Each point is reached from the start by the listed moves, each made once or not at all, plus a little noise. Is the number of moves made odd or even? Then give how often each move was made.

Moves:
(1): -4.0  -13.0  1.7  -3.5  22.1  19.8
(2): -4.6  16.8  -7.1  -17.9  20.8  -1.7
(3): 1.6  8.1  10.5  -15.8  -10.8  16.1
Start: 8.9  0.9  7.2  9.1  10.4  10.8
Points:
12.2  8.4  17.3  -6.3  -1.2  27.8 -> odd (0, 0, 1)
4.3  -14.0  10.0  4.0  33.9  31.8 -> odd (1, 0, 0)
7.1  16.8  0.7  -10.1  32.6  7.8 -> odd (0, 1, 0)

Moves:
(1): 7.5  8.3  1.8  -10.9  -14.7  -8.0  4.5  -7.3  -6.6  2.7
(2): -2.3  3.0  7.4  -1.0  1.8  -10.8  -6.0  2.6  6.4  7.3
(3): -15.5  -1.7  -7.0  -31.0  8.3  0.8  3.9  -5.4  6.5  -13.5
(4): 1.9  -3.3  16.3  5.4  -5.9  -6.8  0.9  10.4  -16.4  1.7
(5): 11.1  -13.9  -0.5  7.0  -7.3  -9.1  3.5  -5.9  -4.7  -6.4
(6): 10.2  -5.2  7.7  3.4  -1.0  8.0  -6.1  -3.8  -5.2  -6.1
(7): 12.7  15.3  0.0  7.0  9.6  2.9  -2.8  -15.5  -20.8  -8.3
(8): 17.2  2.8  -10.9  7.9  -2.6  -1.7  -10.4  -7.6  -15.0  2.0
(9): 2.8  -3.4  -0.4  0.8  -0.5  -0.6  1.8  10.8  9.8  -6.8
Start: -2.2  18.5  8.1  8.7  -6.7  4.7  3.8  0.8  -2.4  5.5
Points:
4.7  -4.7  22.7  -6.3  -13.5  -2.6  7.1  -6.0  -21.3  -18.6 -> even (0, 0, 1, 1, 1, 1, 0, 0, 0)
24.2  13.0  22.4  30.3  -10.3  -7.7  8.2  0.5  -35.2  -11.4 -> even (0, 0, 0, 1, 1, 0, 1, 0, 1)
-2.1  27.1  17.7  -9.5  3.3  1.1  7.5  2.6  -25.8  -23.8 -> even (0, 0, 1, 1, 0, 0, 1, 0, 1)
32.2  16.1  21.9  17.5  -34.3  -30.4  -6.1  -8.4  -37.4  14.9 -> odd (1, 1, 0, 1, 1, 0, 0, 1, 0)
49.0  27.9  -1.2  20.9  -21.3  -12.7  -0.9  -24.3  -39.5  -11.7 -> odd (1, 0, 0, 0, 1, 0, 1, 1, 1)
13.8  34.9  17.4  -24.2  -4.6  -2.8  -0.7  -18.4  -13.6  -17.3 -> even (1, 1, 1, 0, 0, 1, 1, 0, 1)
35.3  13.2  23.4  7.3  -6.1  -11.5  -10.9  -10.3  -41.4  -25.1 -> even (0, 1, 1, 1, 1, 1, 1, 1, 1)

Moves:
(1): 13.4  12.0  -8.2  17.0  2.8  -9.0  -0.9  -11.2  -1.9  6.0  -0.8  9.8  10.9  1.3  -16.8  -4.0  -7.1  8.8  -2.1  -7.6  18.2
(2): -0.5  3.0  -5.3  -16.3  -6.8  3.3  -3.3  4.1  -5.9  11.8  0.7  -6.8  -2.3  2.5  -0.8  22.0  2.3  10.6  -12.9  -2.5  14.0
(3): 6.3  -14.1  16.6  -8.9  -0.3  0.4  -8.4  10.5  -8.8  6.7  -5.3  5.4  -0.8  7.5  2.9  -2.5  8.0  6.4  11.2  5.2  1.0
(4): 1.2  -6.0  4.4  9.5  -2.0  -2.8  4.0  3.9  -3.8  -18.5  9.8  -15.4  -4.4  -10.7  0.8  -5.3  7.6  8.2  -8.0  5.9  5.7
(5): 0.2  -0.6  -5.3  4.7  5.6  0.1  2.1  -0.9  -6.0  -10.0  -6.2  3.2  -3.0  -10.4  -9.2  2.8  9.0  7.1  9.7  -0.9  11.3
(6): 7.6  -10.7  -1.9  -2.3  -11.1  11.4  -6.9  -6.7  2.7  -5.7  -3.6  5.4  0.1  13.7  7.0  2.9  -3.8  -4.9  1.6  -6.5  0.6
(7): 0.8  9.6  -4.7  3.4  -12.0  15.6  14.8  5.3  2.1  -16.1  3.8  13.9  12.5  -3.1  12.3  6.4  -19.9  8.5  -7.2  9.5  -3.1
(8): -1.4  4.6  1.3  -5.0  -14.0  -3.4  -2.3  7.4  17.8  3.0  12.9  -12.3  -1.9  -1.0  5.2  5.1  -3.4  -0.3  15.1  2.0  1.0
(9): -4.5  -2.0  -9.5  -6.2  4.6  7.2  -2.9  -11.8  3.1  8.1  16.2  -0.3  -4.5  -3.1  0.3  -10.3  2.9  15.1  -4.9  -3.3  2.5
(10): 7.1  -1.0  11.8  2.1  -0.2  12.6  4.0  -5.0  -3.0  -1.5  3.0  9.8  9.6  -10.9  3.5  -0.2  -3.5  -1.0  4.2  -1.5  3.2
(11): 3.5  2.6  1.8  2.7  -7.3  -0.5  -4.6  -2.8  2.5  -12.4  16.7  21.8  8.2  19.7  19.4  18.8  -14.5  -7.2  8.6  9.5  -11.4
(12): -8.0  -7.4  -4.3  9.3  -12.2  -4.8  6.9  -4.3  9.2  11.3  3.9  -8.5  -1.9  -14.0  -3.7  9.4  8.1  2.6  -7.6  2.4  4.7
(13): -5.2  -6.1  -4.0  -2.2  3.5  1.6  4.3  2.0  14.2  -3.2  -3.1  0.0  10.9  7.5  6.4  1.1  2.3  -6.0  4.4  -5.0  1.3
(14): -0.7  -1.1  -0.4  11.1  4.8  7.0  15.7  11.2  -4.1  0.8  15.6  9.8  -1.3  -2.6  3.4  -2.9  -11.1  0.0  7.6  -3.5  -1.9
(15): -11.4  -6.0  10.6  -4.3  1.2  -4.1  3.1  -11.9  -5.3  -7.4  -9.1  5.0  -6.2  -2.6  -4.0  3.1  -3.3  4.1  4.3  -0.8  12.7
(16): 13.9  -17.8  2.7  4.5  7.3  -2.5  -6.4  3.1  -1.0  -6.6  -5.0  4.3  -11.3  -2.3  13.2  -0.6  -7.3  5.8  2.3  8.0  -2.2
(17): -1.5  14.9  10.8  19.0  -2.9  -7.0  7.5  -7.8  -12.6  0.0  -12.9  -6.8  2.2  -1.5  10.2  8.3  12.5  5.1  -1.3  -1.6  -4.6
(18): 6.6  -2.6  -6.5  -14.6  -11.7  -9.3  -0.4  5.2  -10.1  2.7  -1.2  5.1  -4.2  -2.7  2.3  -3.2  0.1  4.7  -8.6  -4.4  -1.7
Start: -25.0  -0.3  -13.5  -2.8  -12.6  -17.0  3.5  15.0  -7.7  3.3  -8.6  7.4  11.7  -13.8  -6.7  4.6  -10.6  -2.1  9.5  -4.8  6.2
Points:
-29.8  -46.6  -10.6  -30.4  -63.4  -11.6  9.2  22.1  3.2  -0.7  44.8  16.9  4.6  -0.3  30.5  42.6  -13.8  33.8  21.4  -7.0  35.8 -> even (0, 1, 1, 1, 0, 1, 0, 1, 1, 0, 1, 1, 1, 1, 1, 0, 0, 1)
10.6  -3.4  -30.5  26.0  -50.7  7.4  31.4  -1.1  -29.7  12.9  10.1  41.2  22.5  -36.3  25.1  30.2  -35.6  55.4  -19.0  -15.5  34.9 -> odd (1, 1, 0, 0, 0, 1, 1, 0, 1, 1, 0, 1, 0, 1, 0, 1, 1, 1)
18.9  -39.7  3.1  -24.8  -47.8  11.3  0.9  37.1  -37.8  -23.3  -7.9  28.4  11.0  -19.1  34.5  22.2  -25.4  36.6  -9.5  10.2  23.8 -> even (0, 1, 1, 1, 0, 1, 1, 0, 0, 1, 0, 0, 0, 0, 0, 1, 0, 1)
-22.8  -55.6  -0.1  -4.9  -19.7  -28.2  19.6  30.9  -14.7  5.0  -13.5  29.3  -3.0  -23.6  14.2  9.1  -13.0  14.7  24.5  -3.0  21.1 -> odd (0, 0, 1, 0, 0, 0, 0, 0, 0, 0, 0, 1, 1, 1, 1, 1, 0, 1)
-44.4  0.2  -24.9  10.5  -58.3  11.0  38.0  -1.8  9.4  -15.3  24.3  30.3  24.8  -7.0  38.9  73.5  -29.1  35.7  27.4  -5.3  32.5 -> even (0, 1, 0, 0, 1, 1, 1, 1, 1, 0, 1, 1, 1, 1, 1, 0, 1, 0)
